Each row is a point. Two turns around zero, p and q, are shown by what they do to some points. Where does a point land after both, in the order given? Backwards means that the second turn is done in reverse. Each puzzle has new turns, and all numbers are rounded.
In the rows, zero is written as 128.

Turn p:
[146  89  89] -> [175 108 155]
[ 99  87 136] -> [113  85 150]
[115 140 115] -> [133 121 108]
[141 154 136] -> [123 155 116]
[138 171 164] -> [ 95 171 110]
Turn q:
[133 150 119] -> [111 112 136]
[169 126 184] -> [ 90 168  86]
[120 105 103] -> [160 114 126]
[ 90 131 107] -> [150 119 164]
Where do these land?
p, then q backwards: [168 108 134] -> [ 84 130 138]
q, then p: [157 155  99] -> [130  83 149]
q, then p: [142 147 137] -> [120 107 116]
p, then q: [ 76  95 154] -> [184 164 137]
p, then q backwards: [ 97 134 117] -> [156 126 111]

Turn p:
[157 147 173 165] -> [124  98 185 148]
[164 129 125 151] -> [114 120 161 106]
[133 165 145 113] -> [136 152 150 156]
[126  82 106 114] -> [102 123  89 104]
[ 93 102  83 120] -> [144 132  75  97]
[ 96 142 136 105] -> [147 142 107 157]
Turn q:
[113 114 158 127] -> [109 124 140 100]
[102  86 132 109] -> [142 113 124  79]
[ 94 122 126 134] -> [117 103 112 113]
[135 149 124 112] -> [126 149 114 138]
[195 169  99 159] -> [146 149 150 210]
Where do these land?
p, then q backwards: [ 96 169 112 180] -> [155  68  91 125]
q, then p: [ 97 120 103  96] -> [115 164 115  95]
q, then p: [130 114 132 149] -> [113 111 124 139]
q, then p: [132 122 156 110] -> [136 148 126 154]
q, then p: [185 115 137 105] -> [127 143 182 158]

Turn p:
[105 166 132 106 102  76] -> [ 84 164  92 138 162 138]
[105 182 154 142 131 108] -> [ 87 149 142 139 149 170]
[108  99 143 146 138 133] -> [140 137 130 118  91 143]
[137 112  95 129 116 149] -> [162 129 134 123 135 100]
[190 108 179 114 155 120] -> [ 97  61 120 154  89 120]
[144 145 138 131  95 129] -> [107 139 142 149 135 106]
[ 78 114  75 152 144 117] -> [185 164 111 109 142 160]
[165 113 128 147 121 140] -> [143 111 144 155 113 108]
[120 113 110  86 150 180] -> [146  99 138  66 135 107]
Turn q:
[153 108 125 129 110 107] -> [153 111 123 147 121 149]
[123 124 116 142 149 110] -> [133 113 106 108 131 125]
[152 172 148 169 123 131] -> [ 86 139 108 127  90 158]
[143 112 147 133 131 175] -> [126 176 120 149 142 134]
[ 82 119  79 144 108 155] -> [162 158 157  76 117 113]
[165 164 161  73 158 125] -> [ 80 108 118 188 132  92]
[ 77  96 121 106 117  92] -> [155  90 164 101 165 126]
Where do these land?
q, then p: [189 187 150 157 151 122] -> [172 207 139 112 149 116]
p, then q: [ 87 111 130 131  93  92] -> [110 124 146 109  74 105]
p, then q: [104 116 112 106 145 118] -> [145 129 130 142 118  93]
p, then q: [144  95 139  92 122 127] -> [165  96 147 122 125 129]
q, then p: [103 118 102 101 100 141] -> [ 87 108 123 154 111 128]
p, then q: [115 106  99 157 126 135] -> [118 131 112 160  98 136]
p, then q: [154 164 164 152 160 161] -> [117 161 137 132 186 164]

Turn p:
[ 90 122 158 102 122 134 106 118 136] -> [133 161 128 127 118 117 177 120 126]
[126 151 123 116 135  97 162 151 168] -> [137 114 118 135 149  74 114 125 159]
[106 140 110 100 112 103 105 132 114] -> [140 130 150  83 127 108 145 127 122]
[107 107 103 102 170 169 109 151 145] -> [153 143 169 160 176 139 153 136 119]
[125  90 135  99 121 141  88 127 146] -> [161 153 150 133 123 151 157 100 136]
[127 171 162 119  97 111  92 133 149] -> [119 133  93  85 135 120 163  98 156]
[143 152 152 134 105 147 163 133  79] -> [ 92 121 109 115 103 145 122 181 146]
[135 113  84 148 119 145 155 107 118] -> [120 144 147 134 126 139  74 141 109]
[167 129 106 139 123  99 152 113  86] -> [110  88 143 111  95 133  85 138 124]
[162 125 156 181 171 159 148  91 108] -> [ 74 104 104 183 115 167 112 129 102]
[120 106 120 167 134 103 129 151 158] -> [169 117  98 143 140 115 106 113 110]
Turn q:
[148 133 131 153 151 175 103 121 117] -> [136 135 112 140 131 142 113 167 174]
[159 130  87 106 104 130 126 125 131] -> [129 125 130 120 131 137 160  90 161]
[160 143 105 106  97 119 133 134 113] -> [128 116 142 125 106 125 152  90 155]
[155  80 139 150 127 176 131 150 118] -> [116  92 129  92 143 145 119 171 164]
[134 146 138  96 132 132 129 136 118] -> [106 135 150 145 112 133 129 121 134]
[ 66 125 140 149  98 152 121 138 123] -> [170 127 146 113 121 167 108 151  92]
[157 141 134 142 121  97 126 139 123] -> [129 102 116 139 112  99 124 111 135]
[118 148 132 121 125 113 159  90 143] -> [135 151 132 139 125 104 166 131 102]
[163 114 138 117 100 100 122 140 191] -> [119  74 130 151 173 116 154  98 118]
[ 59 148 124 144 225 104 148 121 117] -> [ 97 205  73 134 108 120  90 153  69]
[ 88  99 141 125 129 109 110 115 113] -> [140 148 147 108 146 118  92 126 102]
Where do these land?
p, then q backwards: [123 114  83 124  96 144  96 136 105] -> [ 76  97 119 123 106 152 125 122 110]
q, then p: [127 156 101 157 115 142 113 104 173] -> [109 104 134 153 149 147  72 135 131]
p, then q backwards: [ 96 128 102 160 132 141 159 153 135] -> [103 117 157 161 156 123 111 105 144]
q, then p: [122 152 152 113 173  84 147 162 132] -> [137 145 117  83 110 119 131 143  67]
q, then p: [ 86 131 142  88 121 122 100 149 107] -> [ 97 142 108 115 116 163 173 120 117]
p, then q: [154 122 149 101 160 140 134 102 150] -> [160 125 114 129 144 115 138 166  96]
q, then p: [165 130 155 170 139 103 155 147 170] -> [184 112 146 135 110 115  92 144  88]
q, then p: [ 93 129  93 113 138 123 108 105  98] -> [ 77 128 133  99 147 130 142 110 147]
p, then q: [102  97 130 102 118  94 104  92 121] -> [147 121 174 131 103  87 153 123 128]
q, then p backwards: [169  84 113 139 137 145 152 136 136] -> [140 188 145 119 120 123 121 152 115]
p, then q backwards: [153 145 156 103 106 133 149 105 112] -> [160 136 121 111 149 149 145 146  94]
p, then q backwards: [147 147 160 165 101 164 119 143  96] -> [119 122  97 150 161 174 145 163 143]

Turn p:
[163 168  72  98 136 115 110 106 116  99 166] -> [134 165 100 145 110  53 147 140 132 124 165]
[153 133 118 172 101 132 138 126 114 122 162] -> [179 140 141 135 129 116 140 150  99 111 120]
[152 133 158 128 132 106 105  82 166 162 114] -> [ 94 157 134  96 153 143 113 175 121 158 139]
[ 89 104 124 128 113 160  97 110 155  83  99] -> [ 78 134 168 169 140 148 131 112 136  90 139]
[147 133 167 104 150 130 152 168 105 126  72] -> [119 121  74 142 107 171 106 109 143 155  89]
[120 144 120 130 148 141 163 179 154 167 152] -> [147 109 135  78  79 132 134  95 108 146 126]
[119 154 139 115 112 126 153 101  82 191 127] -> [133  94 120 105 148 101 155 155 138 173  80]
[174  95 117 131 168 145 115 174 168 143 114] -> [143 171 145 116  88 160  82  95 135 157 147]
[ 83 116 138 123 148 110 184 140 148  94 117] -> [111  94  99 124 144 158 142  74  98 112 145]
[ 97 109  99 106 115 131  89 122 132 108 191] -> [128 101 165 140 122  79 122 133 140  94 180]
[155 166 131 120  91 109 155 142  96 118 129] -> [145 126  82 136 119  99 127 144 104 118  87]
[143  70 113 134 127 137  76 106 153 130  99] -> [111 169 178 146 157 142  87 126 155 132 145]
[115 121 150 115 139 157 113 108  91 124 131] -> [125 101 134 164 130 135 144 148 158 144 130]
[ 81 145 147 189 113  95 142 130 112 124 120] -> [146 108 119  97 163 159 161 136 125  77 102]
Turn q:
[162 118 133 122 137 129 159  91 147 119 141] -> [143 128 162 116 117 158 115 144 164 138 125]
[151 104 118 105 153 117 151 177 107  95  75] -> [168 134  76 144 160 125 122 122 167 102  85]
[111 108 158 133 102 138 179 132 128 135 134] -> [145 126 130  88 155 109 103 133 137 162 143]
[144 120 120 102 123 125 156 112  88 158 123] -> [153 143 147 161 138 113 118 109 151 160 131]
[156 104 177  88 109 126 161 180 154 168 153] -> [173 103 119  78 132 127 152  98 135 196  96]
[113  88 142 103 130 150 115 132 148 151 118] -> [110 119 142 105 153 129 128  85 127 134 102]
[ 70 170  84 130 161 108  63 100 108  71 147] -> [100 121 116 180  92 152  97 127  70  49 164]
[150  97 139 148 100 123 109 120 122 127 156] -> [123 166 140  98  93 117 127 124 125 138 119]
[136 155 145 132 100 116 114 104 137 124 107] -> [129 114 158 131 117 100 137 159 118 116 119]
[115 171 129 195 170 105  90  97 122 124 128] -> [ 62 125 115 167  93 138 118 184 108 118 138]
[112 116  90 117 101 132 146 170 164 161 128] -> [147 142 123 108 180 144 172 111 101 143 135]
[116 186 101 161 149 167  94 120 110 102 126] -> [ 85 114 109 160 107 124 147 142 134  80 180]
Where do these land?
q, then p: [139 131 146 151 130 164 182  91  86 170 173] -> [124 102 175  54 110 112 115 175 114 142 149]
p, then q: [ 95 119 151 137 161 139 107 132 200 147  64] -> [ 96  57 159 109 152 112 112  82 120 112 175]
p, then q: [175  87 129 119 139 124 148 108  73 152 175] -> [115 166 117 145  97 151 172 131 143 184  84]
p, then q backwards: [137 122 137 139 131 102 130 162 124 100 142] -> [114 132 118 114 136 120 133 143 116  83 140]
q, then p: [131 136 144 120 103 153 150 127 188 153 121] -> [120  88 112 130 124 149 104 108 121 181 142]
p, then q: [134 131  91 154 144 141 115 139 155 103 102] -> [131  95 151 129 111 119 124 160 133 113 167]
p, then q backwards: [114 155 149 135 126 157  93 149 147 156 136] -> [164 134 152 146 128 131 112  94 157 111 148]
p, then q: [167 121 114 110 116 126 165 112  70 157 185] -> [145 181 117 159 115 137 153 142 135 183  72]
q, then p: [126 130 137 102 143 140 121 122 122  75 132] -> [115 149 142 168 134 122 106 135 119 104 149]
q, then p: [ 88 109  80 114 134  82 135 122 123 102 159] -> [155 150 130 173  95 116 160 169 162 126 122]
q, then p backwards: [109 134 136 135 111 106 120 160 107  99  82] -> [142 149 118 122  85  87 136 125 100 107 138]
p, then q: [134 157 104  99 143  90 128 145  95 125  98] -> [139 141 155 155 156 166 148 148 103 100 125]
p, then q: [ 99 114 146 140  90 186  83 126 188 137  85] -> [ 90  62 114  85 142  64  94 125 114 111 137]
q, then p: [144 145 127 136 121  83 117  97 114 114 138] -> [147 131 125 131 111 137 111 152 127  95  88]
